Rows are points. A path goes straight from each point to the next, and from the last back to the first. The post is the endless flat space through its rows: a point in 2 columns, a line in 3, a plane in 4, and so on, so that a path can go around it. How many times does the path go around the post? Going back the other way cancels.

Post (2 x 3)
27	-17	-22
-36	27	29
Path (27 x 3)
106	-43	-96
-29	67	77
-11	0	32
-16	-26	17
-96	48	26
26	-2	-40
62	-22	-45
-30	50	-11
19	-13	-69
11	53	9
56	7	-24
29	-8	-50
12	-69	-77
-66	7	58
24	-8	43
-77	30	105
2	-63	-23
-17	-28	-58
-1	-46	-21
3	3	24
-17	57	76
-27	9	75
24	-42	-37
-10	1	-14
-18	45	-17
0	31	35
35	39	-14
Times around: 1

Post (5 x 6)
-24	-45	-37	8	5	13
29	78	-30	-50	-2	29
36	40	18	-48	-12	-57
17	-37	67	38	10	20
29	-11	-25	-1	-32	36
Path (24 x 6)
9	-36	39	32	-24	-9
74	89	-44	-92	-76	-12
44	84	34	-72	35	47
55	3	-12	-17	-20	50
32	3	-119	-29	-2	-4
-53	50	-56	-9	44	24
-15	-76	74	32	-28	-30
31	72	8	-67	3	152
65	30	32	-23	65	34
31	15	-102	-24	-32	-12
-6	-33	-28	19	-61	-33
-9	-12	72	12	25	10
4	-51	11	-6	46	84
91	44	4	-33	-7	-7
-2	51	40	25	61	56
-28	-5	-6	6	-30	9
22	-8	53	-37	-45	41
20	64	12	-50	76	93
35	7	-26	24	28	19
-13	4	-38	22	-32	-18
-19	-12	-70	-42	-33	3
7	11	84	-26	70	45
12	-14	-20	-8	60	9
34	28	17	51	-22	-17
Times around: 5

Post (8 x 9)
-65	33	29	6	8	2	9	-6	-33
-33	-1	-7	46	-38	-40	34	-70	-3
73	4	6	42	67	-17	16	-6	-22
-26	0	67	15	-11	72	15	58	42
-49	-5	12	-27	-18	12	-15	-53	-7
-97	-39	26	26	-39	-35	-11	-39	-17
80	24	41	12	31	-27	51	50	-5
86	39	20	46	15	-54	-19	18	-25
Path (32 x 9)
-1	19	-12	22	-22	-1	-12	-15	1
-84	76	40	-25	-48	-3	39	35	-53
4	31	79	5	19	-13	-80	32	-94
109	78	24	10	32	4	1	-21	5
-68	-77	26	44	-63	23	-25	-61	73
1	42	56	20	-10	-24	2	96	21
54	0	-39	55	54	36	-5	-6	-2
-99	-44	-16	27	41	53	-22	-31	-43
-10	1	-25	2	-19	50	62	-90	-27
9	73	32	-29	69	45	-65	-15	-73
13	56	80	20	15	3	-40	78	-3
63	61	11	15	46	-74	-22	6	4
69	11	-72	23	87	0	0	-39	-5
-15	33	1	48	44	-68	-18	3	-91
-37	-47	69	23	-37	19	24	14	-33
-16	30	-21	56	5	15	24	-71	-83
52	48	69	3	-21	12	-16	12	-8
36	10	92	-29	20	-42	9	69	-8
37	-37	36	-34	9	62	-39	-6	70
-21	-52	15	78	-25	11	42	11	52
8	-62	36	43	-49	8	-17	36	32
20	-3	34	28	28	-9	-86	14	-62
38	67	88	-48	-47	34	34	3	10
-4	-66	93	64	9	21	9	62	65
46	11	-6	22	26	-44	-43	-36	1
-21	-6	16	-1	57	92	47	47	24
-33	-73	34	65	-30	11	16	59	-29
-11	-36	29	-17	-44	-41	-30	-12	-38
46	10	12	-44	13	-18	69	-41	-81
66	33	79	-4	-32	-51	-22	-17	-19
-73	-44	75	-9	47	86	-36	8	55
30	-2	-28	61	60	-87	19	-51	-14
Times around: 5

Post (13 x 14)
-93	73	-36	-2	38	38	-35	-82	11	63	66	-92	16	-37
-35	-21	13	26	0	13	-37	-15	9	-43	27	-54	31	10
-10	30	29	69	14	-3	-30	-41	49	-72	-16	23	-27	-13
27	26	54	-37	-6	13	54	-45	-10	37	15	7	-19	-69
96	1	41	10	35	4	-4	-11	-45	57	22	30	14	-13
-6	-8	34	-19	8	30	-24	30	-26	-39	-29	32	20	42
26	31	33	38	-22	15	4	-26	-62	44	8	-13	-5	-85
-11	-19	60	20	24	-30	-53	54	28	-40	-7	18	-32	45
-74	-2	-30	3	47	-18	13	-16	-30	-18	39	-34	1	65
-47	10	17	8	71	-7	-36	-12	-16	-74	-1	-55	-10	16
-36	-67	12	14	64	45	-34	18	-13	-26	15	7	-35	46
23	32	25	6	-3	35	-25	-6	12	-67	48	9	-60	1
41	4	-15	-21	-27	-31	11	-51	-35	41	-6	-5	-27	-57
Path (26 x 14)
-25	-70	-15	35	53	-15	40	-41	20	33	-15	15	-67	69
-31	39	3	-23	-6	-39	-35	-27	10	59	-66	-45	17	15
-30	5	22	7	15	-50	-14	-47	-32	101	-8	-34	-40	-3
-15	5	71	77	16	96	-119	-4	9	33	67	-1	40	-36
-108	85	-82	-49	-14	46	-30	-67	30	7	0	19	-64	-48
-10	7	-17	0	40	-11	9	-22	66	67	54	46	-70	38
-25	19	-42	12	8	-52	-20	16	18	-36	67	-17	-9	57
-17	-5	39	-52	16	34	-25	9	-1	13	49	-4	-41	-28
-54	5	77	-3	-36	34	4	37	-89	4	-56	33	-28	-1
-45	-4	74	-18	63	25	-75	-66	11	-79	-32	-94	-80	-41
-6	-9	3	-33	-5	53	33	-73	11	11	131	-29	-87	-63
-40	63	-41	-20	22	43	-34	-9	-32	-57	99	-26	56	58
-48	13	68	62	68	22	3	-47	48	-44	5	-44	-57	-96
-32	-30	-20	4	13	38	-10	21	80	-3	28	58	-60	15
-16	12	29	-9	-37	19	-59	13	19	-66	63	-44	30	-3
3	-28	83	-15	78	-3	-11	5	-9	40	0	82	47	44
-38	13	16	23	9	-27	0	-37	-46	-29	-99	5	49	-64
-22	0	71	-37	73	60	-14	-20	-38	-54	-21	29	13	-57
-46	82	29	26	49	-4	32	-43	43	-23	48	-35	-21	-42
-95	67	-28	-51	-41	-43	30	-40	59	-43	14	-156	65	6
57	1	84	-26	-20	-14	-22	50	-28	19	-8	-36	-35	-27
60	-53	87	32	11	12	-58	4	-94	40	-32	12	38	3
-67	86	-3	-14	-12	81	-16	-83	15	15	140	-28	-55	-87
-4	0	-94	18	5	53	-2	13	-67	2	50	87	-52	12
-5	-10	-28	-13	15	19	-33	28	-12	-57	-55	-26	-45	-12
5	86	52	-51	-18	-33	14	-21	0	-45	1	-42	-95	-9
Times around: 2

Post (17 x 18)
56	-29	9	-7	-9	26	37	-36	-16	-43	2	25	-6	-45	55	-5	15	46
40	-54	-31	-26	60	-50	-74	-13	21	-7	17	-18	-20	15	-80	2	-1	-42
27	-22	28	-8	26	27	17	34	-19	8	-37	37	3	-21	37	-8	-31	-19
64	-17	-1	-11	-70	18	25	45	-13	-51	-15	9	10	-25	1	-60	-13	-11
-4	50	33	-62	27	93	17	-23	-21	-3	-45	-11	-38	5	-9	-24	16	17
48	-6	-12	-18	19	10	12	63	-18	-11	18	-28	30	-19	26	-48	13	47
-46	84	13	-23	-10	22	22	-9	-31	42	1	24	-30	-62	1	-22	5	6
46	-77	25	-3	6	-44	69	39	-26	10	-38	51	1	-17	3	-43	35	17
35	-34	-29	-23	3	-106	-9	1	-14	-20	11	-36	-47	67	-99	69	-26	36
-11	-55	-54	-40	47	-58	-10	-22	-32	-27	16	-42	13	58	-68	8	-26	-57
-34	24	25	-38	63	76	23	-3	-29	-26	32	-18	-40	-26	-28	-3	-4	-26
-9	31	45	-30	-40	31	25	11	-48	24	-2	-57	-73	-32	12	-5	8	3
-20	-44	5	9	-10	43	0	13	-31	-5	-25	4	7	-18	-41	9	12	24
14	51	26	5	-13	15	33	2	-60	-17	-58	-20	-48	-99	-12	12	7	31
1	-1	-52	-28	5	34	26	9	-40	22	-42	-43	-102	-43	-20	3	-19	11
-4	-5	3	-57	-25	21	27	78	-29	-36	-22	42	-17	-7	63	-27	43	4
55	-47	-45	73	70	-67	-57	-4	-34	-57	11	-20	-11	58	-54	-38	-19	-42
Path (28 x 18)
61	-31	74	-30	75	46	10	-11	9	-29	-55	44	-42	8	16	-28	9	21
-6	-41	28	-36	23	67	-21	25	-24	36	-82	9	-26	-56	-64	28	-11	34
38	-13	-43	43	33	54	-84	35	-55	-27	20	-16	6	59	-5	-66	33	-25
140	7	-19	28	17	-18	-27	-35	10	-82	72	-77	-30	-39	-52	9	-28	13
54	36	-10	-58	-5	-38	-56	20	-13	-49	78	-61	-43	81	-28	-41	53	-2
68	-4	-1	51	-32	-49	-58	136	-54	7	-51	25	72	35	-25	-92	-2	-10
71	-27	-32	-4	-13	-106	67	12	-50	-7	-31	-53	-56	23	-82	-30	7	-4
46	33	22	63	15	-56	-29	25	3	-16	98	-113	14	-25	-87	-64	13	-5
-10	-66	-1	37	91	-6	-21	8	-26	55	-69	-62	-55	-51	-48	-33	0	12
-7	8	-21	-45	47	92	6	50	-40	-90	-5	-2	17	-66	38	-55	38	15
19	-15	11	1	33	27	-12	53	-48	11	-40	76	-27	-18	42	-34	-3	-21
73	25	-44	56	-40	40	11	-21	-58	-68	-11	-64	-53	-36	2	-24	-30	21
-1	-31	10	21	-65	-99	55	35	-63	12	7	0	-31	22	63	35	-9	-5
68	-3	-50	-20	-21	-45	7	25	20	-29	3	-79	-47	89	-60	-3	-16	99
20	120	47	74	-42	-79	34	6	-74	-31	14	-69	-58	-60	-88	-52	-37	28
3	1	0	-12	-30	-32	-11	36	-70	-20	33	-80	3	3	-46	21	-51	21
57	-45	0	14	5	-24	53	49	-57	-75	16	82	1	43	-35	-46	29	-14
8	13	-84	-32	20	14	6	25	-5	25	9	2	-1	-24	41	33	-53	36
-27	-72	-41	-55	79	67	25	28	-36	-2	-21	57	53	-41	-23	-9	35	-51
111	44	29	58	30	25	-10	-20	-82	-52	-28	-57	-64	-36	-29	-1	-65	6
25	-15	40	-56	86	92	-29	71	-9	-5	0	-7	-12	5	63	-56	31	-83
64	-68	-21	29	-41	-46	-6	1	31	-56	23	-49	-46	70	-85	35	-3	12
-5	-46	-21	40	-17	84	74	34	-61	-94	-35	-19	-21	-64	-9	-39	-10	-7
28	-7	70	-24	81	-14	-9	35	-71	-28	-56	-13	-48	-3	47	27	-3	47
-19	-118	-5	29	-28	53	115	75	-116	47	-94	-26	-90	-70	3	-21	0	12
48	25	7	8	-31	-12	78	13	-56	-32	-64	37	7	-46	-76	-16	-31	-1
-29	33	121	-20	61	-60	96	-7	-63	10	-11	-42	-34	32	-43	70	-6	-63
0	53	-24	-33	79	31	6	85	24	6	25	57	20	-33	86	-98	0	-40
Times around: 4

Post (17 x 18)
-52	-8	18	5	40	-21	13	33	20	42	-44	12	52	-14	-31	70	14	-17
-4	-3	37	15	38	-46	-2	-48	9	-13	61	90	-77	-82	-4	-62	14	-4
42	61	22	-6	2	86	-19	48	18	-49	-32	7	-10	10	-6	62	2	-22
-40	-11	26	-17	31	-41	2	96	-40	8	-6	43	-6	43	-29	41	47	48
47	-4	-10	13	-18	42	-46	45	61	-31	-40	-78	-25	-40	-17	47	-59	7
-21	4	76	49	-46	9	-19	-48	-4	-32	28	62	-54	-28	28	-29	-20	52
-90	-40	8	-58	14	-31	13	-17	33	-8	-27	79	-45	53	-27	30	40	31
59	45	-29	-9	-37	19	-41	22	57	-28	-11	-48	46	-29	10	24	-9	21
32	23	-8	41	-15	46	-74	6	57	-75	6	-45	0	29	-29	13	11	-8
13	-44	27	-2	-17	-60	12	-4	17	48	-67	27	-8	20	-53	18	51	15
10	-47	77	-46	50	-28	15	11	13	2	5	79	9	94	-29	63	13	19
1	-16	34	20	32	11	34	43	64	6	-30	28	-10	70	7	20	42	52
26	24	-1	46	63	-12	-52	-75	-67	-10	-4	50	-49	-65	32	-33	-33	40
-20	-19	16	-5	13	-6	-1	40	3	26	-23	42	-12	64	-22	-9	-19	-38
47	-17	18	-23	31	30	1	61	43	-91	-52	8	65	0	-34	13	-8	-25
24	-32	50	-5	7	-39	-79	-68	-35	-24	14	45	-92	-20	78	-40	12	-20
43	-67	0	17	7	29	-28	-70	-65	-8	34	35	-43	-27	27	-12	9	13
Path (24 x 18)
-6	2	54	55	3	38	-28	-49	94	0	-29	9	-40	-20	-37	-7	-81	46
-64	29	86	-23	9	83	-2	14	-23	-131	37	97	-101	18	12	7	-32	33
-10	13	56	-69	78	-112	45	89	36	0	-4	21	-38	-65	-70	15	-49	-42
-34	54	2	35	-61	16	6	11	8	-11	-17	22	-59	-8	-18	12	-35	51
-34	43	35	11	-23	28	13	43	79	-53	-80	63	14	-69	13	50	5	-7
-23	23	61	-34	19	57	-11	73	11	-19	25	35	-21	30	57	46	-48	81
-129	29	40	56	23	39	-26	75	-14	-72	30	-29	-50	6	17	28	-34	130
-18	-24	15	-4	-46	16	3	7	-2	13	-3	-21	20	12	10	6	-9	59
-28	97	27	-12	-49	-2	-36	54	83	51	6	-71	-39	-7	21	-3	-55	43
83	-28	22	-46	30	13	-8	12	-67	-72	-3	17	-17	8	30	36	0	47
-24	2	-15	28	29	23	-48	33	-32	11	-71	-42	-9	-87	-33	78	-116	-60
-28	32	19	24	11	7	-17	0	-70	37	50	80	-20	36	-20	39	32	-25
-39	26	-10	46	51	49	-41	44	30	-28	-106	27	21	24	-104	52	-9	10
-27	7	-3	-28	98	87	-8	37	-31	-55	-18	37	0	8	38	48	-18	71
-49	22	28	-80	74	-82	-30	21	-3	-121	-11	65	21	30	-39	-72	-11	-80
5	23	20	-2	27	-26	-30	36	-44	-83	9	57	28	-51	-46	23	-32	-2
19	81	37	34	43	-61	-6	67	30	-8	10	22	-64	14	109	-4	-7	53
73	-26	108	-36	44	3	-5	20	9	-80	-33	112	-8	19	58	20	36	-1
-46	-11	5	28	66	-31	7	116	27	54	-27	-2	41	-13	-73	26	-59	35
-23	-72	-18	11	-18	-14	-40	-94	-1	-18	-58	-25	-67	3	23	-36	6	42
-4	-73	-14	-52	47	-22	42	-38	34	-51	-3	56	-20	9	-49	84	32	12
-52	2	-9	10	60	-44	-18	17	10	-1	1	92	-14	51	25	5	-18	22
-14	78	29	26	3	-26	-26	59	-23	5	6	53	42	-117	39	81	-18	123
-65	-15	22	58	-14	63	-64	33	31	-4	38	34	-26	72	-9	55	26	-11
Times around: 4

Post (17 x 18)
58	-3	8	7	61	16	8	31	43	5	-12	1	-21	51	9	-1	14	1
54	4	7	47	-1	29	26	-21	20	-20	42	24	-61	52	-62	22	41	19
14	34	5	67	-55	14	8	-1	81	-6	-15	-20	-90	35	26	8	-19	40
12	5	-47	3	85	-1	-33	7	-26	-45	-17	-9	-30	-28	-33	48	69	11
40	46	14	5	36	-23	25	7	-1	28	89	-33	-62	16	-2	18	-48	1
-8	17	4	50	-25	43	-22	-7	-6	82	-6	-16	-85	37	-3	-10	-12	7
17	4	20	9	10	-31	-7	38	13	8	6	-40	-65	86	-22	12	-21	50
-83	-11	-41	-37	-25	37	2	105	17	-74	39	-7	76	-33	18	-37	-2	4
-13	-50	-17	-11	55	-33	-4	-41	9	26	-4	17	-20	-34	-70	49	82	-26
-17	-37	-27	-12	84	4	-9	-69	-16	5	-14	32	-40	19	8	64	-1	1
-46	-59	-2	-14	-50	73	-15	156	44	-35	44	-17	40	-15	18	32	0	23
60	-9	15	6	19	-43	1	15	-28	0	55	13	-6	16	15	8	9	46
-19	7	4	67	23	-3	27	67	34	2	4	-8	0	59	-26	24	23	43
-26	4	33	-23	-76	46	6	70	20	-1	54	-53	70	14	-2	33	44	-12
51	35	26	6	22	8	7	20	21	32	30	2	-28	21	-55	32	19	86
11	24	-69	2	38	-30	-44	-38	40	8	3	59	-36	0	-44	73	41	-65
-51	-6	50	-16	-7	37	-42	95	33	-53	55	10	37	-21	-6	20	49	-19
Path (28 x 18)
-32	-26	1	-24	139	13	-7	80	8	-4	-36	-41	48	-44	4	52	9	-21
-37	-30	-48	1	-15	84	17	9	-76	8	10	-32	31	-11	21	-1	-15	33
45	85	-58	11	49	-80	-26	166	44	-94	45	-65	43	24	-87	69	66	26
-14	5	60	-11	0	-74	-17	94	28	-15	112	-80	1	23	-43	40	64	-7
34	-42	38	-6	19	77	25	26	-29	-29	66	-1	-25	69	-72	72	65	36
8	-5	7	15	3	-29	94	26	-13	0	58	-41	3	-55	-16	2	33	-20
-42	4	-42	37	-10	-3	16	32	-36	-44	37	-28	-22	-65	24	-6	-59	19
5	-80	-7	-36	96	23	-81	66	-31	12	-107	-40	61	30	14	43	54	46
-27	61	-17	-10	6	50	-17	76	66	-53	63	22	56	26	-104	-28	78	8
13	-24	-50	-8	-83	63	57	-59	47	-46	39	-5	-39	22	30	76	10	-7
84	16	-80	74	23	-13	39	53	11	-6	-63	33	-17	-10	-46	32	98	22
30	-31	41	-16	17	-5	38	24	-12	-3	83	-35	-14	-5	-123	49	37	-10
80	4	-9	15	-5	10	-32	24	50	27	-9	-7	6	58	8	72	-12	20
54	-59	6	-44	-12	40	-21	54	43	17	6	-25	45	14	38	29	41	6
-25	-10	-10	47	27	69	-24	63	-29	79	-24	-2	-49	35	-24	1	39	84
-8	30	-16	-37	-39	43	44	46	41	25	56	-57	-33	-43	-47	73	-15	32
-108	8	-34	-7	34	11	-63	45	-9	30	-35	0	5	-33	77	46	-64	-14
32	35	73	-2	31	-26	-19	5	97	-36	6	20	-7	-4	-70	-5	74	-22
-16	11	4	-5	74	13	-23	15	-7	-41	44	39	35	-38	-47	93	30	20
7	86	62	7	93	-9	-4	12	61	18	46	-2	62	12	-63	7	59	30
81	35	-9	56	32	-43	1	29	-22	-30	102	-3	-98	23	-41	8	23	62
44	54	0	-6	35	2	16	-30	-58	27	-22	-31	-64	85	8	31	38	72
60	-30	33	-3	9	126	29	-39	33	-3	0	19	-35	-1	-46	47	82	-21
-44	19	-8	100	-7	-52	-92	-1	28	26	-63	59	-106	103	5	13	-72	55
-14	-39	16	19	-27	-39	23	1	82	-132	45	-46	-30	14	-30	37	23	57
-25	-2	-7	25	24	30	-53	118	52	56	11	-69	-46	30	96	37	-23	-4
71	-19	7	26	32	9	13	-24	-6	-55	-44	22	-30	53	28	-34	83	27
10	71	-7	9	121	-23	10	19	4	26	-25	15	-12	55	-5	43	-18	-2
Times around: 5

Post (17 x 18)
-12	-33	48	-17	-22	17	-23	-4	81	37	15	-5	56	-23	7	19	-17	10
-47	34	49	2	-25	-15	-11	20	-7	-29	-30	-14	-45	47	-36	-22	9	38
33	-45	23	9	12	-18	46	3	35	-28	52	-52	59	36	-11	30	73	-45
-68	-54	11	4	3	-55	-74	15	-52	-22	-43	-18	10	-23	75	-3	65	-38
-40	-46	26	60	3	9	21	30	25	39	-28	-40	-17	58	-21	1	108	-55
-37	15	53	-39	-19	-3	-44	15	-37	-9	-5	-12	-36	12	-61	-56	-63	1
3	-11	-32	-45	-53	34	-1	-15	113	81	-76	-44	40	-81	30	-28	-18	-23
-51	-3	-27	-48	26	-22	-9	-36	-109	10	-13	-25	-42	28	26	-20	37	47
-24	30	26	25	-19	35	-47	-20	-35	29	24	-27	38	11	-25	7	74	-3
88	2	51	4	26	27	-30	7	9	-27	36	46	25	24	-7	53	5	20
25	46	24	15	41	-19	-79	-15	-16	95	3	-20	-28	-40	-25	-7	20	36
49	62	32	-36	83	32	39	28	-23	-44	29	-17	60	-8	-6	46	6	12
-19	39	-6	-56	21	6	54	-13	44	24	-8	-30	-18	30	-20	20	29	-42
-1	50	-50	-52	33	-19	22	-4	6	15	32	-1	65	72	-27	24	-15	19
10	-31	-61	-108	-34	5	-55	33	-53	14	9	-56	7	-45	-8	41	52	39
27	-4	26	22	-26	-8	27	39	-4	20	-16	5	-8	-52	14	30	-13	-53
-8	25	-13	-11	-25	11	53	4	65	-25	-49	91	48	-95	27	-4	41	-37
Path (27 x 18)
-10	28	-72	-127	-26	12	58	-8	7	-13	-17	-51	-88	-49	2	43	33	69
10	21	-20	18	41	-14	-57	-8	30	-1	11	-40	143	33	3	46	-22	-75
-20	37	-6	-1	-54	-31	9	-2	-19	25	-55	40	-2	19	15	84	-15	-11
-26	7	64	-111	7	23	-26	93	-123	-91	17	-25	-27	-86	-86	38	7	30
3	-16	-28	2	-21	44	-2	18	-10	-13	-22	-58	-40	45	-59	28	14	54
-4	-32	63	47	3	9	21	16	40	45	7	-47	-21	-15	-9	-11	51	-4
-27	50	-12	-126	-20	6	-80	-1	104	90	7	28	61	-4	-12	-9	-1	30
49	64	23	38	-68	35	57	-24	70	61	-80	-59	68	76	-5	-7	-92	4
-5	-68	-62	-76	12	-15	-13	-16	43	10	-5	-7	54	73	13	34	-14	-12
-81	38	11	-46	-26	27	-100	42	15	35	-74	-83	26	-41	-7	-56	-93	45
56	61	108	50	16	-4	-28	58	-40	-9	52	59	-81	-32	-46	-30	14	56
-16	-70	61	33	-9	-25	-43	20	-66	24	23	-50	4	7	-1	-25	46	-32
5	19	31	5	-53	-20	6	26	37	28	-5	-27	39	11	-41	9	-16	-12
56	6	-55	-142	26	9	-29	-43	15	49	-15	-80	114	-32	-10	-17	-38	-17
14	5	42	-23	50	-46	-63	-52	7	53	29	-3	60	-81	59	-80	-9	-135
20	47	7	-43	-14	-8	-78	30	-5	55	64	-115	5	34	-18	39	32	27
-12	20	45	-63	87	-79	35	4	-42	-63	-1	18	-23	-4	57	19	83	-15
-8	1	-2	-38	51	-75	-67	-70	-82	-12	12	-78	74	7	48	-26	24	5
-32	37	-25	-26	20	-39	-27	65	14	-39	6	-52	14	-83	-89	49	72	-91
-3	-16	-34	-48	53	-32	-94	-18	-3	-25	-15	-24	-10	1	31	40	110	3
3	66	-28	32	21	42	0	-24	-7	38	-37	1	46	13	-8	35	75	-60
11	5	-27	23	-28	60	-29	-17	-71	53	34	-2	26	-10	-36	22	-58	-36
-26	84	2	13	2	57	78	42	35	8	-45	-37	3	-78	57	1	43	2
5	75	-30	-35	-27	10	26	-33	-10	34	-9	117	-55	78	-10	-23	23	87
-71	-30	-9	-46	-25	-7	-70	23	9	40	-73	88	61	-38	34	8	33	-8
-39	9	59	15	-55	47	21	3	-41	62	-9	12	-8	52	15	58	39	21
-15	-24	-39	-49	-1	-8	-82	-21	-28	43	17	-8	-16	87	39	-11	33	37
Times around: 2

Post (17 x 18)
-37	-49	-73	-4	46	37	28	54	-24	-24	13	-56	-51	39	30	4	-1	-21
0	36	2	-19	-7	42	-34	-59	2	14	-43	26	21	-1	64	18	-30	-46
-84	-63	-20	-11	-1	-73	35	54	-27	13	-20	2	-62	43	62	49	21	20
16	75	32	17	-43	36	-9	-93	66	-45	43	-3	3	64	-3	-4	-42	-15
-34	57	-25	-9	18	66	-17	-58	2	8	-45	5	7	17	-89	-2	10	-9
4	28	6	54	-57	-62	-77	-120	1	-80	11	-55	58	-26	-21	-23	44	-15
-50	11	-33	21	-11	8	-49	-31	6	17	55	11	0	43	-36	-35	79	-15
8	-43	48	-35	17	-28	-73	-9	-39	22	-37	8	23	66	58	12	20	29
-11	51	12	-9	-4	88	54	29	-27	16	8	-50	23	54	5	-44	-38	-24
-22	-40	-59	-49	-28	34	56	-21	58	35	-40	19	71	-57	-31	27	1	-64
98	2	59	-2	-26	40	-19	7	-17	52	-56	-12	-17	-10	-5	7	-24	-5
-21	50	38	-14	44	21	-8	13	15	-25	-7	4	46	-32	-20	-7	7	-1
46	-12	-13	-6	-8	35	-46	-56	17	19	-84	-38	-4	23	-14	-96	34	2
5	47	1	-33	1	45	10	-37	19	-14	-17	-24	-4	-13	-6	20	46	10
84	3	7	-80	0	5	0	-51	11	23	-2	-7	-72	-52	7	-15	-47	10
27	52	-34	-5	-8	19	36	15	21	11	-45	22	56	-26	-34	-17	17	22
1	1	15	24	-19	83	-15	-14	-38	-29	-2	-20	17	-7	-11	-48	-25	28
Path (26 x 18)
-45	5	5	-13	-8	41	42	-17	33	-35	-81	-32	-21	-81	-77	24	-58	-101
55	-27	110	-47	-10	2	-8	41	10	-11	32	12	-5	41	-22	14	-15	53
-16	32	5	49	-52	110	25	4	-13	-29	-15	-17	-86	-9	-4	-3	-110	45
27	40	-26	-24	7	51	-6	-30	39	22	-8	-33	-5	56	26	-74	16	24
-38	-11	-38	-31	-56	86	20	-26	42	-2	-32	-10	-16	-13	-81	-18	-33	-4
87	19	37	-76	-27	30	37	-30	-11	-47	-4	-48	-2	82	66	26	-73	-9
-44	14	-25	-26	-16	-30	84	41	20	14	-104	-2	4	59	-73	45	55	17
9	-16	-106	-1	-29	25	-14	8	13	-15	21	-24	39	-14	-1	-78	13	-9
-40	-61	-71	18	0	11	13	-34	13	-6	-65	-95	-22	-78	-89	11	-36	-72
17	-6	-51	-91	35	99	21	-98	26	2	4	-74	-47	27	-25	-48	15	1
23	20	59	-26	38	23	-26	-28	-5	-18	-61	-22	-1	-52	-62	6	22	14
-43	12	24	58	-16	71	-21	-62	-4	-47	21	5	-16	41	-61	-95	-57	19
20	7	38	-50	90	-19	-36	6	6	-12	2	-58	-39	-5	9	70	7	-14
-58	2	-107	21	20	4	-15	-28	52	-5	55	-19	-34	-4	-33	-8	54	-21
81	-75	14	37	-21	29	60	14	4	13	36	-113	12	45	34	-68	-31	-19
18	18	39	-20	17	109	2	16	-16	42	26	40	13	50	-21	28	-40	-53
10	-36	-204	26	1	73	-78	-89	-32	-39	-21	-9	-41	-18	13	-70	-27	-96
52	-41	-4	40	-16	23	-102	23	6	-36	-20	-3	22	-65	-36	-11	25	57
110	-53	24	-22	6	-57	-73	36	-11	53	-60	-34	51	38	97	-54	-11	-88
-107	3	-91	-35	7	23	-38	2	-32	25	-33	-6	-20	80	-10	-79	76	-72
-27	-27	6	4	-63	126	-69	-46	-21	21	-36	32	76	-13	-1	-89	-30	32
-55	-15	-88	-50	-10	120	3	-47	-28	5	-17	-16	-39	63	-2	-39	-22	-49
-19	9	7	-68	73	57	-7	-24	-42	-2	-51	34	-36	11	-19	-25	-19	-9
46	-7	19	13	-6	51	-30	-28	-1	83	-39	30	6	64	18	-91	-5	5
-1	54	-19	35	-10	16	11	-25	41	-27	53	-56	-24	19	15	29	12	45
-37	-44	-129	1	-25	139	39	21	39	41	-93	-50	60	10	-87	-30	-27	-60
Times around: 0
